Every row gives one point. Before rounding, the points of a table are all equally far from one centre. They may lie mostly on one side of it. Where is the centre, to within rounding?
In the rows, zero is written as 128.

Points (6 x 3):
[[ 77 158 151]
 [116 180  65]
 [ 80 185  98]
 [ 95 117 149]
 [120 178 184]
 [162 158 182]]
Centre: [135 162 124]

Points:
[[130 149 202 168]
 [138 127 201 167]
 [161 168 172 190]
 [108 129 192 163]
 [148 134 187 189]
 [187 117 148 117]
 [147 146 207 139]
 [142  98 185 136]]
Centre: [141 144 148 145]

Points (15 x 8):
[[ 63 173 110 104 172 109 123 138]
 [ 78 141 107 133 198 161 146 149]
 [128 169 124  87 160 140 162 168]
 [ 72 152 104 104 183 158 151 132]
 [ 97 133 140 158 213  94 169 183]
 [ 90 154 143 108 137 128 199 159]
 [ 59 146  97 126 172  61 164 160]
 [ 65 155 122 109 204 119 185 124]
 [ 39  90 117  94 183 125 171 124]
 [ 78 143 151 105 209 106 204 148]
 [ 74 122  66 126 185  79 153 119]
 [ 81 126 126  99 220 141 183 117]
 [ 48 134 149 152 171  91 176 140]
 [ 76 127 112 108 163 149 181 192]
 [ 62 119  79 106 153 148 148 146]]
Centre: [104 111 129 110 171 103 149 146]

Points (14 x 11):
[[102  77 156  44 120  83 132 171 157 108 173]
 [109 113 179  85  99 164 178 159 154  89 147]
 [ 89 100 128  81 158  84 144 183 160 127 199]
 [116 100 127  98 140  83 114 160 143  68 153]
 [123  89 114  78 134 114 166 139 102  95 217]
 [129 129 191  66  98 115 153 181 161 158 213]
 [ 88 132 134  96 142 119 167 183 135 118 219]
 [ 75 125 137  85 145 122 156 185 107 120 207]
 [111 131 155  70  92 138 169 130 158 120 220]
 [ 48 127 188  67  91 111 169 156 131 138 175]
 [ 89 111 157  83  94  99 198 177 130  89 185]
 [ 91 103 110  95  68  82 133 145 138 112 196]
 [ 74 120 141  72 127  94 184 188 129 126 196]
 [ 87  86 159  81 100 103 150 210 148 136 201]]
Centre: [122  99 169 118 122 105 151 135 122 146 161]

Points (18 x 12):
[[123 190 142 198  48  97 108  85 142 154 112  93]
 [108 154 140 177  82 102 191 130 138 192 160 135]
 [127 147 112 213  55 118 182 130 167 138  84 138]
 [116 193 123 163  54 126 171 101 165 168 141 114]
 [106 181 127 180  58 106 161 126 144 140 136 154]
 [127 169 140 171  77  96 155 104 171 186  84 125]
 [157 157 135 199  47 139 154 132 176 165  75 148]
 [122 168 144 179  81 116 186 120 122 151 132 174]
 [114 185 130 197  69 121 173  92 150 159  98 147]
 [154 196 154 165  86 114 146 116 128 175  89 156]
 [ 96 165 125 197  47  84 143  97 154 155 134 113]
 [ 94 153 121 203  51 112 175  90 140 131  99 119]
 [116 171 123 210  65  85 193 101 142 157 122 126]
 [124 191 114 208 101 100 167 140 142 169 123 150]
 [128 148 118 207  50  96 172 107 180 175  95 121]
 [106 150 143 193  39 110 187 113 160 127 129 116]
 [119 186 140 214  51 126 174 132 150 169 121 148]
 [137 191 134 167  36 108 189  99 138 167 113 101]]
Centre: [157 135 126 189  82 134 142 119 122 158 128 102]

Points, 21 rows:
[[140 125  69 141 216 130 175  32 129 181 127 150 153  89 168 105 139 148]
 [136 113 125 159 158 119 140  30 152 176 166 119 133  67 162 122 101 101]
 [143 132  96 114 175  98 178  91  85 168 147 146  62 101 159  76 113 186]
 [169 128 114 131 206 131 192  77 138 209 169 183 136  73 155  69  88 110]
 [143 117  57 154 194 105 174  45 119 191 149 135 139 105 112 104 118 115]
 [171 145  95 140 181 182 157  61 110 197 163 151  87  74 143 120 103  77]
 [101 117  82 134 149 115 182  57 146 182 164 109 119 112 169  87 139  63]
 [131 114 112 156 153 135 160  63 132 234 113 177 149  65 169  84 109 161]
 [168 125 102  90 201 138 176  50 142 203 108 164 147 109 128  98  74 152]
 [137  81 115 100 190 127 171  17 134 162 143 151 139  98 142 115  77 142]
 [131 115 103 146 154 159 205  68 104 190 119 128 154  74 149 125 129 137]
 [157 103  75 134 174 168 161  44 126 226 185 181 136  86 135 102  87 112]
 [138 134  93 165 185 158 139  19 166 171 157 175 145 112 186 102 150 145]
 [155  90 121 157 167 136 192  73 104 195 178 165 134 120 139 118  91 151]
 [138 106 106 143 195 157 173  31 116 185 169 120 145 101 116  84 144 111]
 [162 114  92 123 185 122 192  64  93 193 103 154 155  92 139  99  73 110]
 [153 123  63 141 169 152 190  86 154 215 143 175 163  82 131 121 100 116]
 [126 112  85 143 220 128 176  89 102 182 152 173 148 147 160 128  88 129]
 [131 117 129 145 169  98 151  71 101 227 111 176 156  94 156  77 106 169]
 [168 118  70 171 190 171 170  71 146 165 135 167 138 108 189 126 105 107]
 [130 112 115 174 158 176 197  76 130 168 137 138 158  89 141  91 104 154]]
Centre: [134 133  98 107 152 138 134  84 125 166 146 163 124 108 155  87 119 124]
